Each row of a before or after table is a point. One or more steps were done to the points. Then noise was added and the rows were shuffled. The steps act on how far a point lies along the listed directions, d1 being the first. Name the steps. A step turns or swaps two directions, mirrors them in a line or flattens them onto one, adds a multiple of one to another, or multiplies one. Angles are multiples of 10 degrees, from the lower direction toward the higher: turns from -170 to 170, lines from 10 to 170 but not 90. Use the fewest steps. Two steps may share a direction if one is a turn and the other turns, adds or multiplies; they go together, in the order done. Otherwise the lowest direction goes first.
In the rows, 128 means zero.

Directions:
(1): [147  74]
(2): [ 74 109]
Before (13 x 2):
[[221 110]
 [192 210]
 [ 35  79]
 [134  95]
 [123 107]
 [119 131]
 [106  69]
 [ 99  87]
 [ 99 138]
 [130 143]
 [132  99]
 [123 115]
 [121  89]]
After (13 x 2):
[[159 156]
 [174 173]
 [117 117]
 [119 129]
 [162 141]
 [148 141]
 [105 151]
 [186  59]
 [125 234]
 [153 136]
 [ 85  35]
 [148 174]
 [139 138]]
Steps: mirror d1 and d2 in the line at 140 degrees

Directions:
(1): [130 157 133  52]
(2): [161 184  84 147]
(3): [ 58 167 132 141]
(4): [153 161 196 145]
Before (10 x 4):
[[138 178 141  95]
 [170 170 129 131]
 [129 164 125 109]
 [153  84 106  69]
 [150 193 110  78]
 [178  87  60 120]
 [160  75  62 116]
 [152  45 131 112]
 [183  48 102 104]
 [110 154  98  93]]
After (10 x 4):
[[ 75 164  49  93]
 [132 139 128 162]
 [116 100  93 165]
 [117 148 117 201]
 [145 185 139 156]
 [ 74 141  45  86]
 [ 44 151  95  75]
 [ 62 121 128  78]
 [129 139 154 191]
 [ 43 116 100 129]]
Steps: turn d1 and d3 by 150 degrees; add 0.3 times d1 to d2; multiply d4 by 1.3

Directions:
(1): [184 151 182 162 173 156  80 142]
(2): [ 94 202 131 137 115 159 119  56]
(3): [196 149  94 104 109  67  96  93]
(4): [106 149 210  71 116  84 130 139]
Before (14 x 8):
[[112 120 113 118 131 129 140 126]
 [117 108 135 112 123 123 143 158]
 [127 149 141 127 133 130 117 121]
 [125 148 161 121 131 139 120 120]
 [150 130 159 136 156 139 114 150]
 [122  99 108 146 138 141 142 142]
 [150  98 122 104 121 108 142 152]
 [120 118 162 138 145 158 141 159]
 [103 163 193 125 141 142 124 131]
 [151 111 131 161 154 162 118 148]
 [105 144 148 121 140 152 123 122]
 [118 116 118 127 128 115 137 148]
 [128 125 144 165 165 169 116 146]
 [136 135 128 120 122 139 122 111]]
After (14 x 8):
[[125 113 119 117 126 113 132 144]
 [113 110 141 110 119 136 143 137]
 [155 109 119 110 118 101 125 137]
 [194 130 124 104 137  82  90 128]
 [207 173 107 100 116  60  74  79]
 [181 141 111 144 141 138  97 115]
 [253 163  99 122 124  73  71  84]
 [163 170 109 109 107  95 107  75]
 [148 135  84 116 116 101 126 107]
 [109 128 109 154 133 183 153 121]
 [135 148 122 148 139 132 114 124]
 [229 114  99 114 131  58  93 136]
 [170 169 140 133 140 115  91  88]
 [146 139 140 128 148 132 112 130]]
Steps: multiply d3 by 3; turn d1 and d3 by 150 degrees; turn d2 and d4 by 130 degrees

Directions:
(1): [ 90 157 220 106 119 161  82 143 127]
(2): [ 69 130 144 151 117  40 151 167 151]
(3): [127 188 131 127  53 123 162  63 141]
(4): [171 167 138 116 185  80  87  93 181]
(5): [122 122  75  94  72 131  63 161 176]
Before (13 x 9):
[[176 142 124 106 162 122 104 107 142]
 [143 121  99 119 118 144 108 124 135]
 [102 118  71 129  57 113 102 153 149]
 [135 169 144 159 130 111 169  95 119]
 [168 120  79 122 137 147 129 121 124]
 [149 160 172 126 187 110 194  82  97]
 [ 94  86 128 129 123  98 132 163 138]
 [118 115 112 127  78 124 154 106 122]
 [103 148 151 126  56 140 198  72 125]
 [123 122 121 141 140 110 110 138 117]
 [114 170 194 157 138 113 188  69 107]
 [142 132 120 112 145 109  95 103 155]
 [ 98  70 143  96 133 153  90 184  97]]
After (13 x 9):
[[169 141 123 109 155 119 106 114 145]
 [102 160  89 140   8 122 152  96 138]
 [113 119 121 138  72 131 181  94 104]
 [148 118  78 126 110 150 142 128 115]
 [124 133 199 161 209 113 166 105  97]
 [135 133  99 123  95 142 129 109 133]
 [137 145 147 167 160 118 165 117 104]
 [104  82 128  81 119 141  60 180 126]
 [ 97  90 118 120 111 108 124 154 140]
 [125 116 116 137 134 115 103 142 120]
 [109 149 176 141  88 142 228  58 102]
 [140 140 125 113 132 108 103  94 154]
 [150 104 161 125 246 118 159 146  91]]
Steps: add 0.7 times d1 to d4; multiply d2 by 0.7; turn d3 and d5 by -40 degrees; multiply d3 by 1.6

Directions:
(1): [194 120 100 146 116  62  85 117 112 102 174  60]
(2): [ 72  59 127 117  99  46 145 108 158 157 156 157]
Before (10 x 12):
[[ 80 103 145 107 123 120 158 129 143 155 124 155]
 [156 142 127 139 137 139 110 122 128 119 127 101]
 [109 137 136 113 131 169 148 145 132 134 101 154]
 [142 143 132 134 132 143 134 131 121 112 111 132]
 [ 96 111 128 127 122 102 144 118 126 144 133 133]
 [165 149 126 134 126 133 111 135 112 112 131 111]
 [109  95 128 112 124 103 139 128 137 148 121 151]
 [122 141 134 122 130 139 126 126 118 138 117 135]
 [135 140 124 126 131 139 124 140 117 124 115 114]
 [120 100 117 122 113  81 127 109 134 128 162 120]]
After (10 x 12):
[[214 165 112 147 129 126  86 135  96  91 144  70]
 [ 69  89 131 120 114  84 154 114 138 157 138 152]
 [134  69  99 127  94  11 110  94 138 126 198  94]
 [109 149 141 118 135 162 135 131 120 142 104 151]
 [  7  81 167  90 121 138 198 130 167 186 101 218]
 [196 157 117 149 140 133  89 123 114 102 137  66]
 [147 153 122 129 136 151 120 144 110 118 111 105]
 [ 59 152 162  99 145 239 185 158 142 155  57 212]
 [ 72  73 137 103 116  91 156 125 152 165 120 179]
 [147 159 135 134 139 168 136 136 116 109 100 132]]
Steps: multiply d1 by 3; multiply d2 by 2

Directions:
(1): [ 71 124 152 142 152 150 148 139 151  70 107  77 166 179 234 120  97 102]
(2): [ 62  62 131  62 105 183 135 106 210 134  95 171 124 116 118 123 168 159]
(3): [ 99 145 219 167 101 128 230 126 118 133 105  94 126 117  71 143 167 106]
(4): [ 75 105  78  94 147 121 158 211  61 165 149 150 160 134 135 115 185  74]
Before (14 x 18):
[[197 133 110 130  87 128  79  65 155 124 137 167  78  95  72 133 146 183]
 [156 152 129 166 131 136  74  71 187  94 113 105 146 151 154 145  53 164]
 [ 21  58 176  87 106 138 238 169 143 142 114 139 144 113 113 127 181 125]
 [ 24  69  14  40 158 188  98 204 101 138 156 156 194 174 233 109 128 106]
 [119 166 108 191 171  98 129 198  32 100 159  59 156 182 220 120 120  49]
 [225 191  95 158 122  68  81 139  67 134 161 130 113 102  97 154 109  96]
 [125 129 179 116  88 146 141  53 204 124  80 124  85 155  72 140 144 172]
 [176 192 127 203 128  54 123  81  74 111 160 110 124 113  83 158  73 112]
 [118 169  89 160 129  74 186 193  40 180 163 144 150 143  88 154 162  82]
 [233 188 136 165 143  91 122 139  52 177 166 154 119 113  27 166 105 141]
 [131  79  95  97 144 158  61 104 233 123 119 166  89 125 183 105  83 218]
 [132 134 114 144 126 110  67 105 137 118 130 110 113 149 168 113  82 116]
 [148 129 106 165 205 109 103 194  85  91 129  54 156 166 224 131  61  86]
 [190 154 147 142 152 108 100 104 147  97 142  90 130 151 182 121  80 107]]
After (14 x 18):
[[147 145 134 126 117 134  85  60 196  91 103 108 102 184 155 131  95 168]
 [114 142 197 176  98 150 165  84 172  57  98  81 121 147 172 131 129 136]
 [141 115  59 110 130 113 101 181  60 185 169 168 109 107  73 122 199 104]
 [164 146 158 165 106 134 117  59 181 135 105 129 122 108  56 159 106 170]
 [127  86  59  87 155  87  89 173  99 132 167 150 142 133 187 113  95 143]
 [ 63 132  60 122 150 108 150 200  84 146 150 147 176 179 185 141 144  83]
 [111 142 105 113  97 121 195 193  16 219 170 155 135  94   5 143 192 102]
 [180 132 156 109 113 120 126  87 159 145 135 144 104 106  86 136 141 127]
 [ 80 135 172 144 166 163 162 153 144  93 108 100 179 186 198 155  90 121]
 [ 82 130 126 146 128 114 133  77 152  88 124 127 149 131 150 144  88 118]
 [100 147 163 137 113 127 169 143 139  94 101 103 153 133 153 147 137  80]
 [124 130 157 148  94 108 129  99 132 150 126 123  89 113  72 124 137 121]
 [173 101 106 112 141 110 130 170  90 191 127 149  94  74  29 148 165 133]
 [155 140 217 184 106 119 193  97 174 148 111 120  73  96  66 127 131 188]]
Steps: turn d1 and d3 by -160 degrees; flatten d2 and d4 onto the line at 100 degrees

Directions:
(1): [213 106 100 100  81 160 214 172 103 114 123 126  49 175 107 123 146 126
 170 147 191 109 149 107]
(2): [ 85 107 126 135 143 119 194 101 162 123 184  58 124 105 176 205 121 129
 183  73 174 196 114 105]
(3): [ 96 101 180 141  54  79  86 130 120  50 134 175 129 197 136 160 149  65
 138  90 170 113  85 163]
Before (8 x 24):
[[119 148 129 126 183 122  89 108 153 164 107 126 168  63 132 121 118 158
  109 136  70 150 150 123]
 [114 125 119 134 146 135 123 126 104 134 108 132 149 123 115 114 129 127
  120 151 115 124 132 136]
 [172 168  90  97 142 162  89 161 111 188  79 153 133 111  94  32 121 166
   59 199  72  70 162 129]
 [146 116 144 111  99 136 143 154 113  97 134 136 103 168 126 129 153  90
  144 100 178  97 125 125]
 [198 139  88  98 137 179 186 161 122 175 111 107  73 120 109 102 116 183
  140 172 145 112 133  93]
 [164 113 129 115  79 124 192 159 138  83 135 126  89 158 115 150 141  94
  168 125 190 101 117 111]
 [171 170 136 119 118 141  42 152 109 130 102 203 151 130  94  52 129 132
   79 164  63  91 133 140]
 [135 148 115 112 156 150 134 125 145 130 128 103 133 123 143 122 125 129
  130 109 113 149 132 114]]
After (8 x 24):
[[159 109 129 106 108 147 187 153 117 108 150 106  81 157 133 145 153  98
  174  95 203 113 140 108]
 [ 98 153 152 135 171 103  31 106 144 148  93 163 193  76 127 107 122 140
   83 134  49 129 135 145]
 [233 133  99  93  88 180 167 192  98 144  92 156  50 173  86  78 133 158
  135 187 163  68 131 110]
 [143 140 148 111  62 111  40 165 102 104  81 212 138 184 100  62 139 102
   64 168 115  49 115 165]
 [106 123 131 141 134 126 109 124 105 121 111 142 153 131 112 119 136 110
  118 146 120 122 125 141]
 [141 150 114 113 156 155 116 131 138 134 114 120 135 129 135 105 128 132
  111 123  95 135 135 120]
 [197 108 102 100  88 150 246 167 140  97 144  97  60 152 109 156 141 111
  194 136 211 109 133  88]
 [121 142 179 133  72  95  26 139 116  71 130 214 158 173 124 111 140  85
  102 105 107 110  93 159]]
Steps: multiply d1 by 1.6; turn d2 and d3 by -60 degrees
